Each wall is flat, endless, passes through zero and stands at right angles to its row. A trip goes straight from one point to another. List the walls that it crosses, first one first.
(in the rows, 128 means zero)

Walls:
(1): [200  99]
(2): [ 20 159]
(3): [107  82]
(4): [124 162]
(5): [123 161]
Trips:
[141 102] to [ 76 136] -> 2, 1, 5, 4
[ 77 116] to [135 105] -> 1, 2
[112  59] to [176  54] -> none
[95 53] to [179  79] -> 1, 2

Walls:
(1): [ 70  77 118 105 160  65  61 131  74 133 195]
(2): [194  46 137 112 180 102 127  95 125 193  73]
(3): [159 113 146  95  95 161 186  27 126 182 146]
(4): [143 161 117 198  74  50 182  70 188 115  60]
(5): [100 136  59 156 150 143 116 153 124 134 139]
(6): [187 133 148 101 130 153 146 119  53 129  79]
(7): [142 160 133 164 148 162 211 168 140 126 167]
(8): [118 133 136 107 185  89  48 131 141  94 146]
(9): [209 145 130 112 118 137 122 136  52  61  74]
(10): [ 30 172 213 151  27 215 128  77  56 172 181]
Trips:
[ 78 162 121 134  88 108  45 115  90  62  73] to [ 99 182 147 122  76 170  69  99  75 128  78] -> 5, 1, 4, 8, 3
[137  89 115 123  97 185 180 193  63  74 102] to [146 198 118 157 171  92 141  48 118  81  79] -> 10, 4, 5, 3, 8, 7, 2
[128 112  34  71 169 111 152 172 100  92 168] to [121 115 129 195 161 150 131 162 110 178  74] -> 6, 2, 8, 1, 9, 4

Walls:
(1): [138 129  61 119 198  84  91  96 162 111 156 169 173 127 129 122 122  89
  80  88 102 126 134 135]
(2): [139 129 100  60 158  84 118 114 152  69 131 128 121 169 174 121  96 115
 159  99 167 117 145 128]
(3): [ 77 120 126 178 104 104 134 124 164 118 105 122  72  70  58 158 145 110
 163  99 161 149  99 100]
(4): [155  75 123 141  85 147 172  81 105 115 161 148 114 165 101 144 198 155
 147  86 145  98  75 175]
(5): [116  99 176 133  88 157 116 148  91 176  95 167 108  57 133 110 113 195
  91 172 125  96 152 145]
(6): [132 164  99 132 109 215  75 173 203 121 123  99 157  73  96 103 121  92
  98 133 138  59  53 138]
(7): [166 127  97 155 175 200 162  40 149  56 114 141 153 121 127 121  84 149
 167 147 205 121 102 166]
(8): [164 102 119 164  79 167 145 102 104 167 101  82 120  92 169 125 120 136
  93 103 103 150 144 106]
(9): [149 128 138 108 139 119 126 116  97 106 186  66 160  87 175  90  98 120
 131 163 135 116 145 131]
Trips:
[158  88 119 114 157 150 127  99 147  91 148 126 132 114 100  70 153 118
 107 137  85 121 112 136] to [150 157 125 112 136 140 163 122 102 131 172 125 156 123  99  76  95  40
 131 113 124  99 122 141] -> 2, 4
[ 95 134  74 118 129 159 114 121 111 144 107 166 122 111 148  92 118 201
 119 127 196 144 178 161] to [123 111  99 194 203 172 141 122 115 171 103 116  60 153 147 153 108 131
 140 139 129 112 125 109] -> 2, 3
[190 176 107 169  67  78 178 132 148 160  92 150 113 127 137 148 111 183
  83 104 115 107 143 165] to [112 168 153  68 103 181 127 114 138 191 158 105 118  75 121 135 198 158
 169 119 160 136 105 154] -> 3, 6, 9
[124 112 144 144  86 135  96 156 130 123 147 109 128 125 115 145 144 124
 110 164 126 106  75 140] to [105 130 150 111 125 107 142 126 134 106 146 156 155 129 158 112 152 141
 101 122 129 155 155 179] -> 3, 1, 6, 2

Walls:
(1): [158 109  85 169  98 144 140 148 124 160 162  87 108 185 140 133  80 141
 141 136 139 143 163 103 106 156 125 147 128 103 126 167 199 116 153 181
 123 164 110 119 127  94 155  97 121 111  79 142]
(2): [123  76  88 181 159 177 149 148 107 170 147  96 101 159 106 141  94 153
 144 139 160 138 150 140 124 149  60 129 116 122 106 140 148 140  79 139
 127 121 112 149 122 145 144 165 138  79 139 139]
(3): [158  81 175  89 125 120 123 138 120  98 118 113 121 140 154 113 116 125
 128 165 121 103  91 175 101 210 117 193 151 118 182 109 124 113 161 170
 125 112  54 123 128 132 155 101 118  93 146 101]
(4): [ 70 113 114 163  99 117 142 129 138 134  73 108  96 113 119 129 116 102
 173 109 139  92 154 150 126 116 106 111  89  96 128 203 137  65 107  75
 121 119 100  73 110 179 119 101 140  80 157 115]
(5): [108 147 106 136 106  88 106  98 193 161 152 139 126 100 160 165 102 127
 144 163 146 196 131 161 168 116 157 145 149 197 143  95 137 168 133 136
 102  39 105 188  91 140 110 108 170 154 148  97]
(6): [122 136 141 162 108 174  71 183 187  59 161 195 128  96  81 118 107 147
 130 171 175 125  93  87  75  97 218 136  87 137 121 139 119 120 110 175
 198  82 137 152 128 117 108 120  91  90 136  86]
Trips:
[109 115 117 133 134 149 127 107 123 135 176 127 112 170 143  77 129 104
  46 193 145 109 149 132 215 104 118 103 106 141 139 185 167 111  50 106
  95 128 103 199 107 108  83 120 195  91 179 142] to [ 87 151 130 182 173  86 130 144 134  78 113 114 142 128 144 107 104  79
 102 107 158  82 111 150  86  96 127 133 143 103 155 161 133 109 141 107
 131 135  30 125 177  78 140 123  96 104 148 112] -> 6, 3, 5, 2
[122 168 148 177 107  82 127 125 165 133 146 179 106 117 165 135 125 168
  93 136 146 170  95 121 136 105 121  91 136 116 121  89 112  91 177  79
 157 127 153 143 155 118 167 180 140  69  88 107] to [106 104  82 164  84 121 125 106 161 116 134 180  59 178  96 165  90 124
 106 123 198 105 146 123 162 101 195  87 145 177 111  88 103 111 102  80
 124 177 114 100 130 154 179  97 129 105 154 136] -> 4, 2, 1
[104 130 121 140 158 121 109 143 174 150 103 118 102 129 124 147 152 116
 138 129  88 146 151 118 157 166 149 132 113 127 191 114 114 132 134 122
  47 137  61 125 105 160 113 124 119 123  87 157] to [ 94 116 126 160  97  89  86 102 124  97 130  96 139  97 127 131 133 151
  66 174 156 104  83 135 114 122  79 106 112 136 127  86 133 107 193  96
 136  61 156 104 126  78 120 117  97 144 156 130] -> 1, 6, 4
